Each wall is flat, endless, passes through zero and stands at right angles to its row. A trip goes straight from one point to another. Which walls does it cross, in order?
(in the rows, 128 means zero)

Walls:
(1): [107 141  75]
(2): [ 39 141 118]
(3): [169  68 163]
(4): [120 153 153]
(5): [151  49 162]
(6): [126  78 159]
(7): [111 101 199]
Trips:
[124 119 215] to [ 50  63 132] -> 2, 4, 1
[165 176 133] to [47 92 83] -> 1, 2, 4, 6
[ 89  84 170] to [ 77 146 136] -> 3, 5, 1, 6

Walls:
(1): [212 122 136 138 140  33 102 141 123 130 169  78  97  76]
(2): [100 122 138 120 117 123  68  89 236 102 121 115 142  78]
(3): [190 122 151 167  82 172 136 131 140 217  86 164 151 107]
(4): [124 132  91 136  95 138  67  52 141  81 181 165 195 152]
(5): [103 125 121  77 126 116 108  99 111 160 172 171  62 134]
(6): [148 151 137 109 146 165 167 160 170 122 164 103 149 168]
(7): [175 116 175  67 174  90 192 112 132 102  96 156 174 131]
(8): [ 63 148 155  64 155 172 101  89 107 113 208 111 128  96]
(9): [175  34 138 177 190 142 113 177 127 119 139 134 140 131]
Trips:
[ 87  19 144  73 162 172  94 114 175  93 112 143 160 128] to [208  82 107  67 166 148 109 183 179 131 124  95 198 108] -> 5, 3, 1, 8, 4
[ 72  79 118  97 146 178 159 102 143  59 134 124 124 175] to [ 91 135  98 136 159 162 195 142 115  92  65  69  61 104] -> 5, 4, 2, 9, 7, 8
[ 78 141 131  43 132 162 121 158 170 165 154 113 101 122] to [105  97  93 110  99 170 179 129 116 157  99 125  75 143] -> 2, 3, 8, 6

Walls:
(1): [120 129 115 118 166 143 214  37 129 134 143 128 127 148  91 179  92 233
  98 123  81 118 184 108 157 119  84 182  77 138  69 106 135 170 129 125
 116 140 118  77  92 117 198 148 136 127 133 129]
(2): [195  60 105 141 127 174  82  87 121  81 167 131 152 149 137 114 180  85
 205 135 134  75 105  96  80 111 162 108 110 105 113 149 112  90 113 192
 130 179  92 162 189 150 126 108 152 142  63 156]
(3): [ 46  41 126 228 143 223  90 111 145 134 175  75 146  98 182 124 122 141
 155 166 171 147  51 139 166 104 116 109  95  62 105 159  59 117 135  78
 127 133 111  69 160  58 138 117 188 142 135  68]
(4): [125 160 112  30 154 162 175 140 111 169  97 182 108 170 157 126 176 113
 164 185  84 171  70 126 170 127 148  86 129 163  85 122  97 166 122 196
  77  94 112  59  29 134 127  94 190 133 154 101]
(5): [174 144 175 138 106  80  94 139 147 158  84  61 156 151 113 187 102 138
 168 105 138 137 112  47 106 169 112 150  79 153 105 120 168 110 142 115
 119 106 130 191 113  75 148  88 140 243 127 129]
(6): [ 62 149 134 104 116 160 111 187 158 105 162  89  65 124 133 212 113 150
 135 145 125  41 138  69 103 108 142  95  52 138  83 121 154 163  70  82
 137  94 138  74 141 164 175 143 187  95 153 126]
(7): [146  49 155  84 125 187 126  98 102 130 153  99 108 129 107 129 193 130
  81  91  58 156  52 130 133 172 136 155 173 172 151 177 123 162 151  65
 111 198 155 145 118  56 168 150  91 157 151 141]
(8): [ 84 191  90 109 160 111 218 132  79 105  67 122 186  80  88  94 122  80
  61 161 165 137 183 170 156 150 154 155 101  20 156 203 158  98 154 126
 107  84 154 125 105 203 129 122 118 161 100 175]
(9): [128 150 174 146 187 160  86  22  96  94 203 124 126 152 151 166 214  67
 186 227 207 104 146  94  51 141 123 104 147 103 150  81 150 143 161 180
 141 165 111 222 138 129 131  77 134  19  95 132]
Trips:
[ 77 111 172 142 204 158  44  66 150 136 105 131 181 155 119 167 116 113
 115 122 109  78 138  90 194  96 123 151 145 111 101 199 141 149 117 156
 105 106  35  98 120 159 164 106 136 142 163  59] to [141 153 188 106 172  87 115 155 172 101  87 106 137 136 131 148 170 118
  83 139  44 144  95 137 140 125 117 135 162  87 195  73 178 168 146 178
  69 145 123 122 139  97 158 117 169 133 122 107] -> 7, 2, 6, 3, 1
[138 111 144 129  87  57 164 116  86  85  87  61 141 166  65 101  44  55
  81 117 173  43  76 130 105 178 141 116 129  94 142 146 122 162  97  82
 121 105  72 165 184 133 163 102  83 208 164 189] to [103  99 104 223 124  92 158 127 113 106  85 153  66 162 123 144 104 128
  78 139 162 131 133  97  34 118 172 192 124  96 112 106 110 174 104 131
  79 145 110  87 145 117 213 180  87  73  96  50] -> 6, 1, 2, 7, 3, 5, 9, 8
[193  91 141 148 124 163 149 105 111 156 147 159 136 110 111 164 162 111
 137 164  47 180 146 166 128 201  89  97 203 166  73  67 100  97 199 129
  94 129 189 182 106  78 130 160 113  51 125 117] to [211 128 221  90 136 101 134 102 142 185 157 166 108 101  89 197 108  56
 116 110  40 176 121 167 140 104 123 173 111 137  63 109 115  77 161  80
  32  93 219 127 106  75 110 143 208 104 121 153] -> 5, 9
[186 185 153  68 113  89 130 163 158 147 185 169 173  91 123 114 134 180
 220 188 145 155  78 130 100  92 137 154 116 158 117 179  97 186 162 146
  90  97  90 150  52 149  70  99 125 133  60 127] to [107 105 177  76  86 219  66 131  56 115  54 131 117 164 101 200 122 157
 146 171 138 114  50 147 108  87 131  72 133  89 162 139 123  77 132  94
 153 157 142 178 140 112 133 138  81 128 187  45] -> 7, 3, 6
